Rows are points. A path goes straight from each point to the next, and from the last back to the first. The post is the endless flat space through its rows: a point in 2 columns, a line in 3, a plane in 4, and so on, so that a path can go around it. How many times does the path go around the post? Going back the other way cancels.

Post (1 x 2):
[[ -8 -16]]
Path (31 x 2):
[[-46  -1]
 [-31 -29]
 [ -6 -45]
 [ 31 -24]
 [  2  -6]
 [-32  21]
 [  8   0]
 [ 26 -29]
 [-11 -43]
 [-28 -21]
 [-18  -5]
 [  4  19]
 [ 37 -17]
 [ 24 -55]
 [-24 -34]
 [-27  -8]
 [-12  -2]
 [ 19   2]
 [ 15 -13]
 [ -9  -4]
 [-41   3]
 [-31 -22]
 [  1 -45]
 [ 23 -32]
 [  6  -6]
 [-21   6]
 [-60   1]
 [-13 -30]
 [  6 -30]
 [ 35  -2]
 [ -9  29]]
Times around: 1

Post (5 x 6):
[[ 10  30  19 -27  -3  30]
 [  9  18 -18   3  -4   7]
 [-16  18  25  26  33  28]
 [ 51  -5 -17 -40 -15  26]
 [-12  -3  15  38   6 -12]]
Path (26 x 6):
[[ 11 -13  -7 -45  -3  13]
 [  3 -45 -26  -5 -40 -31]
 [ 29  11 -28 -15 -18  23]
 [ 50   2 -23  21 -16  33]
 [ 16  25 -16 -11   6  48]
 [ 18  36   9   1  -1  40]
 [ 52  50 -29   8  27  28]
 [ 21  30 -17 -11  38   6]
 [ 28 -44  40 -60   9  35]
 [ -1  -7  30 -32  -1  51]
 [ 13  -3   6  -8 -28  45]
 [-37  19   9  18  -5   5]
 [ 34 -20 -41   9 -21  15]
 [  5  45 -18  32 -12  11]
 [ 26  16  17  -9  25  39]
 [  2  32 -17   6  22 -31]
 [ -4 -10 -39   3  13  -1]
 [-14 -11 -25  -9   1  42]
 [  0  18   2 -16  15  43]
 [ 10 -20  19 -41 -33  16]
 [ 32  10 -10 -15 -36  21]
 [ 42  19  29   8   6  50]
 [ 44  34  23 -16  23  18]
 [ -5  44  47  26  39  10]
 [ 33  11 -19  -1   6  15]
 [ 26   8  -1   1  10 -25]]
Times around: 3

Post (10 x 11):
[[ -7 -11 -11   8  -1 -15 -24   9 -15   7   2]
 [-23 -12   9 -11  -9  11  -5 -14 -12  -7  13]
 [ -9  -3  -8 -18 -10  25   8  -9   0  12   9]
 [ -3  11  -3   0 -20  13   5   3  -2  -8  -5]
 [ -4  10 -37   6  -1  10  18   4  -8 -19  -1]
 [  5 -18 -13   8  22 -15  25   4   5   8  -3]
 [ -9   1  -1 -38 -12  20   4 -23   0  -1  -1]
 [ 25  -7 -19  14  12 -26  17  10  -8   7  14]
 [ 13 -35  -8  -3  12 -16   6  13 -14   5   7]
 [  7  -7 -34   7 -11  -6  36  -4   0  -4  -2]]
Path (26 x 11):
[[  2 -18 -19 -16   4 -10  16  -6  -9  19  -4]
 [-13   6 -14  24 -35   9   3   6 -11   5 -23]
 [  2  -5 -18  13 -26   7 -19  12 -25   1   0]
 [  5   2 -18  -8   5  21   8   1  -7  -7   2]
 [ -2 -19 -21   8  -8  13  37  -2   9  -9   5]
 [ -3  26 -24  24  -4  -6 -25  22  13   9   6]
 [ -1  -4  16 -19   0 -10   5 -12  -4  -6   7]
 [-10  -9  -2  -8   5 -13  19   0  -9  -1 -12]
 [-35  -7  11  -4 -10  24  -2   2  -8 -12  -8]
 [-39  -9 -22  11   8  -7   1  -4 -19 -13   5]
 [ 12   0 -19   5 -15  -7  11   3 -19  12  -8]
 [ -4  10  -3  10  -1  10   1  -8   0   8  -7]
 [ -4 -18 -27  14   8   0  36 -14  -7 -10  26]
 [-12  -4   6 -26  -9  17  -9 -14 -11 -20  -3]
 [  6  11 -19  19  27  -4  -3  21   3   7 -24]
 [ -7 -13 -30   2   6  16   7  -5  -9  10  22]
 [ 19   2 -22  -7   1  20  -9  23   9  10   2]
 [ -3  17 -34   0   9  -1   3   6  -1   2  34]
 [-11  -5 -20 -26   4   0   7  11  -7   6 -31]
 [ 20  10 -11  -7 -21   2  13   1 -18  19  15]
 [ 11 -11 -14  16   2  -4 -17   6 -16  18   3]
 [ -1   2  -6 -18  21  24   5  -5 -10 -12  25]
 [ 18   2 -25  13   3  14  44  12  12  -1  17]
 [  4   9 -12   8 -13   3  35  11   3 -16   7]
 [-30  23 -60   4  -2   2   2  11 -28 -24  -2]
 [-25  -7   0  -4  16  -9  29 -12  -5 -11   0]]
Times around: 3

Post (17 x 18):
[[ -3  -7   2 -11  37 -13 -21  -7  13   8  -6   0   9   1  16  14   8 -15]
 [-20  -5   5  -1 -16  -7 -31 -12 -16 -22 -10   3  -2 -18 -13  -3  23   3]
 [ 17 -22 -32  14   9 -23  -3  60 -17  15 -43  27   7   5 -14  25  15   8]
 [  6  -7 -11  18  11 -11 -22   7   4  -7   9  -9  -2  -3 -15  -1  14   2]
 [  4  -5  21  -6  17 -13 -19  -8  -1  17   9  -7   1  11  15   6   0  -3]
 [ -9 -16  10  11   9 -11  -1  -8   3  -6  26 -13  29 -33   2   7   3  -2]
 [  8 -16  -6  13   7   1  -4  -1   9   5   7   0   5  12  18  13 -24   3]
 [ 13  -3   0 -12  -9 -18 -27   5  11   3  10   3   1 -46 -12 -21  15  21]
 [ -2  21  -8  -3  22   4  11   9   3  -9  -4 -19   2  -2  15  -7  22  22]
 [ -7   3  18  13  10  19  11  -2  24  11   7  10 -11   6   0   5  10  -1]
 [ -8  16  17   3  39  -7  13  -1  14  -2   0  -5   5 -10   3 -10 -12   5]
 [ -6  10  15  -8  34  -7  -5 -15  -3   6   8   9   6 -14  -4   6   6  23]
 [ 19  -2  18  -2 -10 -11   6 -30   1  17   0  -2  -8 -19   4   1  -2 -10]
 [-27 -23 -14  18  11 -16   8   4 -16   7   8  12   4   0  16  14   3 -18]
 [ -6  17   3 -16   5 -13  14   5  10   0   6  -8   4 -22 -20  17  -6   6]
 [ 23   3   0  -8  32   0 -21   3 -28 -13  29   7  20  -4  27 -32  27   5]
 [ -7  -8   6  -1   1 -14  17 -11   8  11   2  10  16  -4  -7  -3   4   0]]
Path (22 x 18):
[[  8   5   7 -22   1  -7  15 -13   7  17  16   6  -2   2 -29   0   1   8]
 [ -7 -13  15   4  18 -31  11  11  12  23 -29  -2   2 -26  -2  24   8  22]
 [  5   1  18  -3   7 -15 -12  -7  10  13  -2   3  -4  -6  11  20   5  -5]
 [ 13  10  17 -14  25 -30 -30  20  -7  -4   2  -3  13  -2  17   8 -11  15]
 [  0 -11  25   6  26  11 -13  -1  19   0  15  15   9  -7   3   8  -8  27]
 [  8 -25   5  -4  -3 -21  23  -5  16  30   3 -19   4   9 -15  13 -19 -13]
 [-17  13  28  -3  26  -8  13 -13 -20   5  -4 -17 -19  -7  -3  25  -2 -13]
 [ -2 -13 -21   6   1  -8  -9   0  -6  -2  22 -22  -8  13  13  12 -15  18]
 [ 37   7 -18 -12  37   0  -2  11  30  21  13 -27  26 -14  23   4 -24  10]
 [  0  15   0   8  33 -15  14  26  -7   7 -25 -27  25 -14 -13  32   4  35]
 [ -6   4  16  -4   2 -16  -4  25   9   3  21  23   5 -38 -40 -24 -16   1]
 [-33   2  16  -9  12  -7  -5 -28  -8  -5 -14   8 -10 -36 -19   9   7   7]
 [ 17   2  -3  -2  18   7 -18  25  12   0   6  -8  19 -13  -7  13  15  23]
 [ -4  22   9   3  33 -21 -25  -7 -24  -7  -9   4   3 -21  17  -7   7   2]
 [-13   1   5  17  21  -8  -5   7 -15  -8  19 -13   3 -13  11  39  10   5]
 [  1  -5  11  -2  43 -12  -1  -2 -16 -18  12  18   6   9 -14  -5  -1  10]
 [ 21  -6 -15 -35  43 -18  -4   0 -17  21  31   0  14   4  20  12 -27  -4]
 [  1  11   6  -9  22   0  -6 -12  10  15  10   5  12   1 -17   5 -15  11]
 [  1  20  28 -20  14   2  -3  -9  -5  22  25   5  17 -10 -15  -7   5  11]
 [ 23   1 -19   4   9   3 -21  -1 -31 -13  -1  10  13  15  34  12   4  10]
 [  0  -7   3  -4   0 -22   7   6  18  18   3   0   0  -3  -6  19  12 -18]
 [ -5  -4  13  18  27 -12   2 -14  11  12  -3 -16 -20 -17 -22  22  18  12]]
Times around: 2

Post (17 x 18):
[[  8   6 -30  10  18  -6   0   9   5 -24 -25 -19  13 -26 -30  -4 -24   7]
 [-22 -30   2  27  -7   0  21   4 -14  -2  15  -5   3   8   3  -3  25 -22]
 [ 15 -18  -2  -3 -44   3  16   6 -12 -35  15 -11 -17 -11   1  12  17  -7]
 [ 33  37  -3   6  44  13   9 -11  -2  -1  -9  -7  -2   1 -23 -11 -22   1]
 [ 24   8  23   6  37  -2 -31   7  13 -18 -11 -18  14 -19  -5 -23 -29   8]
 [-32  -4   2  15 -13 -10   9  -3 -12   5   6  15 -40   9  15 -30   2 -16]
 [ -6  -1 -12  22 -21   7  -8   9   9   8  34   9 -16  -5  -3   7   3  -3]
 [  9  23   1   3  42  -1 -16  17 -11 -20  -7 -12   9  -4  -3   9 -12   9]
 [ 27 -29 -11   6 -49  -7  -7 -17 -24   3 -17  -5  16  -1   0  13  16   7]
 [-15 -25   1   9 -17 -34  18 -21  -2   4  18   9 -33  12   0  24  10 -13]
 [ 17  32   4  15  12   8  -5  -6  22 -20 -32 -21  17 -16   6   7 -10 -13]
 [ 20 -50  -9  11 -31  12  -2   5  -9 -12 -23   8 -20  -6  11  27  35  -7]
 [ 16  11   0  -7  16   1  15  24  30 -10 -16 -11  23   7   9  -6 -28  13]
 [-11   7   7 -13  32  16   2  -5  17  -9 -17 -27  11 -12 -17 -15  -7   9]
 [-24 -11 -12  13 -25 -17  -6   5   0  -3  14  -8 -39  28  -1  -8  25 -21]
 [  6 -24  17  37 -39  -3  10   1 -14 -19 -22  -9 -25  -3  -1  21   6  10]
 [ -1  31  13 -12  25   7  -5  17  -4   2 -15  -8  13 -21 -25  -4 -36 -21]]
Path (31 x 18):
[[ -7 -13 -21 -11 -37   5  20   0  -6 -17  13 -10  22   1 -11  -9 -17  28]
 [ 20  28  -9  52   3   9   8 -35  20 -41 -16  -1 -11  -8   2   7  13  13]
 [-26 -10  17   6 -16  33 -31  -1  19   6 -33 -21  23 -16  -4 -12  -1   9]
 [ -1  -5  -3 -15  21 -13  -7  25  12 -14 -13 -18  12  26  24   6  -6  -2]
 [ 21  -8  20  20  -2  17  -1  10  -1 -33  24   4  10   2   4  36   0  -4]
 [  4  12  60  31 -16 -12 -24  16 -25 -11  14  27 -30  -2  -4 -15 -34  10]
 [ 13 -50  -9   4 -11  -1 -28  31  -5   9 -15  20  -1  -5  14 -30  30  -3]
 [  0  -8  -6  14  20  -2   6  10   4   7  -5 -20   5 -11   9 -11   9  -8]
 [ 13 -10  12   1   4  14  27  30 -28 -18 -13 -43   4   0 -19  18  -5   3]
 [ 23  10 -18 -36 -28  45  -7  -8  30 -15  16 -35  11 -22 -39 -44 -33  26]
 [ 23   8   3 -15  34  -5  -8 -16 -26 -15   7  33 -37   6   5  10 -13  17]
 [ -2  10   6  25  11  23  15  27  28 -35 -13   3 -30   2  -6 -18  16 -29]
 [ 47  53 -43  21 -14   5  25  -3  -2  -1 -27   1 -23   2 -23   2  -1  -8]
 [ 42   7   7  18 -11   1 -28 -26 -19  10   2   6  -4 -15  12  -3   1 -12]
 [-31 -39  17 -20  14 -14  25  -6  14   8 -12 -17   6   2  17  10  39 -31]
 [-22  20   3  -1  29  -5  45 -21  -6  14 -49  -5 -28   5 -28 -10  -9 -15]
 [ 27 -15  -8  -7  16   6  -6 -20 -26  26   4  -6 -43   5 -19   7  19 -12]
 [-16 -16  13  24  27   4 -19  14  36 -20 -10 -23 -45 -11 -17  16  -6   2]
 [-18 -15 -17  31 -31 -13   6 -14  12 -10 -25  -2 -19  -4 -10   1 -15   4]
 [ 41  35 -28  20 -33 -37 -52   7   8 -50   6  10   7 -14   2  26 -17  21]
 [-16  19 -22  13  28  -6 -16  -7  26   8  -7 -10  19  16  15  -2  21   8]
 [  1  11  16 -28 -18 -15  -8  44 -41  15 -17 -10  -6  17   3 -34  -3 -33]
 [ -1  19   3  21  13 -10   5   2 -27  -5 -42  -7  -6 -17 -17 -18 -14  18]
 [-19 -18   6  55  32  -4 -30  41   4 -14  -2   8   1  27  15   0  18   4]
 [  6   1 -21 -30  18  40  22  24  16 -36  -2  -7  17  -7 -21   0 -14  19]
 [ 21 -31 -12   3 -24  -2  -1   0  -1 -10   2  -1   6   5  -3  14   7 -21]
 [-23  -7 -23  34 -15 -14  27  -2 -12 -10 -11   5   4  -1  -1   4  -7  17]
 [  4  41   0  19  -1 -12 -24  22  27 -37   0 -11  -4 -33  -2 -33 -39 -13]
 [  1  19  17 -14  16 -36 -18  21   8   3 -14 -17  16  -6 -13  -4 -19 -27]
 [ 27  20  -3  12   1  -7 -50  22 -10 -30 -43 -16 -28 -33  -7  42 -13   7]
 [  6   2 -31 -11 -14  14  31  -1  17  -1 -13 -25  -9  19  -2   9 -10  30]]
Times around: 3

Post (17 x 18):
[[-11  28  -5   9   0  -5  -2  -9 -20   7 -12  -5 -16  -1  -6 -12 -21   7]
 [-18 -16  -9 -22   3  10   8  13  -8  15   9   0  -1   0  15   3   1  17]
 [-14   0 -10  30 -10  -3  -5  19  24   9  14   4  -3  13 -15 -20  25   5]
 [  6  -6  -5  -3  15 -25  11  -4  15  12  -7  -2  19  -6  15   0 -14  18]
 [ -8 -16  12  -1  -6  -3 -20 -19   1  14  -1  11  18  22   3 -20  10  14]
 [ -2  24  24   0  -1  21  22 -15 -28  18   7  -1  20   6  -4  18   0   7]
 [-14  -4  -8  -8  17  -6   5  13  -1  19 -17  -4  20  15  -5  -3   0  -6]
 [ 23  25 -13 -10  13  24   3  12 -14  23  39 -10   5 -22   7 -10  18  -5]
 [ 21  14 -20  -5  -1  20  28 -27 -12  16   3 -37   1 -13  -5  -2  -3  20]
 [-11  11   2 -25   5   8   4 -17  15  -4 -24 -13  27  -3  -7  -3   1  10]
 [-15 -24   8  21 -13 -21  -8  -7   1   7  -7  -5  -5 -15  -3 -22  16  -6]
 [-10   2   8 -10   3  -7  12 -26  22  21 -28   6   0  10 -19 -10  12  24]
 [-12  11  15 -13 -18   3  15  -8   6  16  -8 -13   4   3  -8 -23  -6  -2]
 [ 23 -51   5  21  16  17 -10  52  -5  -5   3  24 -17  17  -1   1  -7   6]
 [  4  20 -13 -16  -7   8  22 -24 -25   3  10  13  -4 -11  11   1   0  -8]
 [ 39 -60  25 -29  40 -35  20 -11  11 -41  42 -35 -22   4  -5  21 -18  17]
 [ -3  -9  -5 -17 -19 -14  -9 -13  10  14   1  -1  18  -3 -25  -5  -1   8]]
Path (28 x 18):
[[ 24 -34  -3 -23   9 -42  -6 -41  -8  36  22 -14  36   4  12   0  22  15]
 [  0 -40 -10 -22  10 -12 -28 -46  14  37  16  21  27  17  40   3  35  44]
 [  7  10  -3  21   6  14  -9  15   9  40  29   5  44  16 -14   4  12   3]
 [-16   2 -15  -2 -12 -16  22 -26 -13  41 -33 -21   7 -25   0  18 -23   0]
 [ -2  31  -5 -34  -4  16  16  -5  -7   4   9  20  18  17  -3  19 -29   2]
 [-21  -8  31  -2 -17  18 -14  14   3   1  -6   1   3   1  -9  11  16 -18]
 [-11  11  30  16  18  -2 -22  27  15   0  -8  23   9  13   6 -26  49 -20]
 [ 13 -18  -4 -16  -6 -21  -9  27  41  24 -19  -1  -9  16  -4 -31  -5  30]
 [  4 -37  13 -27  -3 -15  -8 -32  -5  29 -20 -21  21 -15  26 -18  10 -12]
 [ -1   1 -26  13  14  15  20 -24  21   9 -45   7  22  24 -29  10   3  15]
 [-27  -4  25 -21   1  24  13  -1 -15   6 -11   1  28  18 -20  -1  -3   2]
 [ 25  -6 -34   9  50 -10  23 -21  29   5  -2 -15 -16   3  21 -29  -5  36]
 [  2  -6   1  -9  19 -24   7  17   3  12 -29 -30  20  -4 -32 -17 -19 -16]
 [ 34   2 -13  -6  10 -34 -16 -15 -13  17  28   9  12  -1   4 -10  -6   5]
 [ -2 -27  13 -43   8 -31   4 -19  18  14   4 -19   1  20  -4  -1   1  10]
 [ -8  22  12  -8  -8   5  20 -31  14  15  -9  -5  17   3   9   9  -9  -3]
 [-19  -3  -6   4   3  16  -2  -8   1  11  11 -14  35  11  10   3  -5  40]
 [-44   3  13 -36  19 -13  -2   0   6  -3  -4   2  23  23 -19  -1  13  20]
 [-17 -10 -15 -25 -22  -9  -5  28 -12  38  24 -13   6   2 -14 -28  30  -4]
 [ -7  36   1   8  -4   6  47   5  -3  12  28   5 -34   2  -5 -24   1  19]
 [ 23   3  -4  -2 -15  33  45 -30 -41  -1  36   4 -26 -16  -4   7 -15  17]
 [  8   1  -2  17 -17  -1  16  20  18  28  21  21  26   8  11 -13  32  30]
 [-19   8  23  -8 -10  -9   2  10   0  32   0   2   6  -5   4 -14  17   4]
 [  2  -2  -1  -8 -14 -14 -11 -48  35  29  18  16  -9 -21  11 -30  54   1]
 [ -2 -40  12 -16  23 -14  29 -45   1   4  16  -3   9 -17  30  12  16   6]
 [ 17   1   7  16   5   0  -5   0  -3  15  42 -16  23  11 -10 -22  16  -2]
 [ 16 -36  25 -10   6 -27   9  32 -30  12  11  -3  -2 -10 -32   5   5 -15]
 [  6 -20  17 -26  -1 -26 -14   7 -23  10  -8  27 -29  -2   1  -8  -7 -17]]
Times around: 3
